Rows are points. Two turns around zero, p and q, are shown by what they do to some points. Write where each new point lands after one turn and then the other. Backwards means that the second turn is done in reverse. Each puzzle has new turns, and all numbers are rounded.

Turn p:
-13.7 5.0 => -3.9 -14.0
4.9 14.1 => -14.4 3.8
-6.2 9.0 => -8.5 -6.9
5.8 8.7 => -9.1 5.1
9.1 -36.7 => 35.9 11.9
Turn q:
7.9 -5.6 => -8.7 -4.3
-21.9 -12.5 => -0.6 25.2
14.1 18.1 => 9.2 -21.0
Where do these land?
p, then q: -8.8 -12.4 => -13.1 -7.8
p, then q: 11.9 -27.5 => -0.2 -30.0
q, then p: -12.5 21.8 => -2.6 25.0
p, then q backwards: 10.5 14.5 => -1.0 -17.9
q, then p: -1.2 3.6 => 0.4 3.8

Turn p:
-14.5 -3.8 33.2 -23.7 => -18.2 22.9 3.6 -31.9
6.4 -2.3 -19.3 14.0 => 12.6 -14.7 0.9 15.5
-6.7 -10.9 -8.6 7.3 => 7.0 -12.7 8.7 -2.1
17.1 -5.6 27.1 -22.1 => 3.5 36.2 -4.9 -14.1
-2.4 0.9 -3.1 10.0 => -1.3 -6.3 5.7 6.6
-8.8 12.6 -1.3 15.4 => -14.2 -9.6 5.7 12.2
8.8 9.1 -27.8 -1.0 => 10.4 -15.8 -19.7 13.8
Turn q:
-3.1 2.9 -9.1 1.8 => -0.7 1.4 -8.8 4.9
15.5 -19.5 -10.6 10.6 => -16.3 -23.1 0.2 7.0
-4.7 24.3 -17.2 10.7 => 5.7 5.7 -30.8 -3.0
-13.3 -3.1 2.2 7.7 => 13.3 -3.1 0.1 8.1
7.0 -17.4 7.1 -2.9 => -7.1 -8.9 16.6 2.4
-1.0 -0.4 47.2 -9.0 => 19.4 5.6 36.5 -23.9
-0.5 13.2 -19.6 -18.9 => -14.2 22.4 -13.8 4.5
Where do these land?
q, then p: -5.7 11.1 0.2 13.3 => 14.8 -0.9 -9.6 4.6
q, then p: -14.0 12.0 6.3 -18.6 => -15.3 9.0 -13.6 15.0
p, then q: -6.2 11.7 -17.2 17.5 => 6.8 -22.4 5.3 14.2
p, then q backwards: 19.5 1.6 28.2 -12.1 => -10.1 20.3 -1.7 -28.4
p, then q backwards: -20.0 -10.7 -13.0 26.8 => 7.3 -31.1 14.5 13.0
q, then p: 4.5 -10.8 -5.8 -7.7 => -9.3 -4.5 10.8 -2.7
p, then q: 21.8 -15.0 1.4 -19.1 => -21.5 8.3 -13.8 -18.6

Turn p:
15.5 8.8 -4.4 -14.4 -6.0 3.4 => 6.8 10.2 -7.4 -12.3 12.5 8.9
-6.9 2.2 18.1 8.0 -9.1 9.7 => -1.7 -11.6 18.2 1.5 -1.6 12.2
-3.1 11.3 -11.7 1.8 -2.6 15.2 => -1.4 -10.1 -1.9 -1.1 20.0 -2.5
7.9 -13.9 4.6 10.4 29.3 -6.3 => -9.9 -5.5 -9.4 -12.2 -26.3 -14.9
-11.9 19.6 -8.1 -30.1 -7.4 -10.4 => -11.4 28.5 -3.5 10.9 22.8 8.2
-12.3 -51.2 10.3 12.2 5.5 -8.4 => 6.4 -15.9 -9.6 25.1 -46.0 1.1
10.8 23.2 -8.8 12.1 -9.7 -3.3 => 11.3 4.5 13.6 -11.8 18.5 -13.0
Turn q:
6.3 18.0 -15.3 -8.8 0.6 -4.9 => 19.0 -9.0 -13.3 4.7 -1.3 -7.5
-11.2 -12.6 -15.3 -18.0 -27.1 -0.1 => -6.3 -28.1 11.7 1.5 -23.1 -8.5
15.2 11.3 27.4 -1.7 4.8 19.9 => -17.7 0.3 -20.2 -3.2 26.2 10.6
14.0 -13.9 -10.2 -1.6 13.3 4.7 => -4.3 9.3 1.6 21.4 2.9 -10.9
4.6 -2.1 31.1 -13.9 2.4 -20.3 => -12.4 5.5 -2.6 -28.9 14.1 -19.5
-21.5 11.8 -8.6 19.7 10.6 17.7 => 8.5 12.6 -7.0 6.0 -14.0 31.3
-7.5 -12.4 -9.0 24.3 -4.7 -17.0 => 13.2 9.5 29.7 -1.8 -4.8 4.5
Where do these land?
q, then p backwards: -2.1 7.5 12.7 32.4 -25.2 -36.7 => 30.2 29.8 16.9 19.7 -26.4 9.3
q, then p: 23.4 11.0 1.5 1.5 11.1 3.6 => -6.7 -2.2 -8.4 -11.0 -2.1 -23.8
q, then p: -14.8 -2.2 21.7 14.1 -6.5 -23.3 => -17.3 16.9 -3.5 -8.7 4.3 28.1
q, then p backwards: 20.9 1.9 -23.2 -4.7 -0.8 8.7 => -18.9 -13.4 -18.0 8.0 -12.2 1.9
q, then p backwards: 4.1 -11.7 -8.5 -7.6 10.5 15.8 => -20.2 -8.7 -3.8 -6.4 6.0 -8.3
p, then q: -22.3 9.6 17.0 1.8 -8.3 11.8 => -21.0 15.7 2.6 -7.1 -0.9 18.6
p, then q: 11.1 -17.8 -4.3 -8.3 -4.8 3.8 => 4.1 -11.7 1.5 20.1 2.7 -0.7
p, then q backwards: -19.4 6.3 -2.9 6.2 15.4 8.6 => 11.0 -14.6 6.5 -14.7 -9.3 9.8
p, then q: -0.7 -4.5 -14.1 -35.4 8.6 7.6 => 18.5 2.3 -11.8 22.5 -21.9 11.4
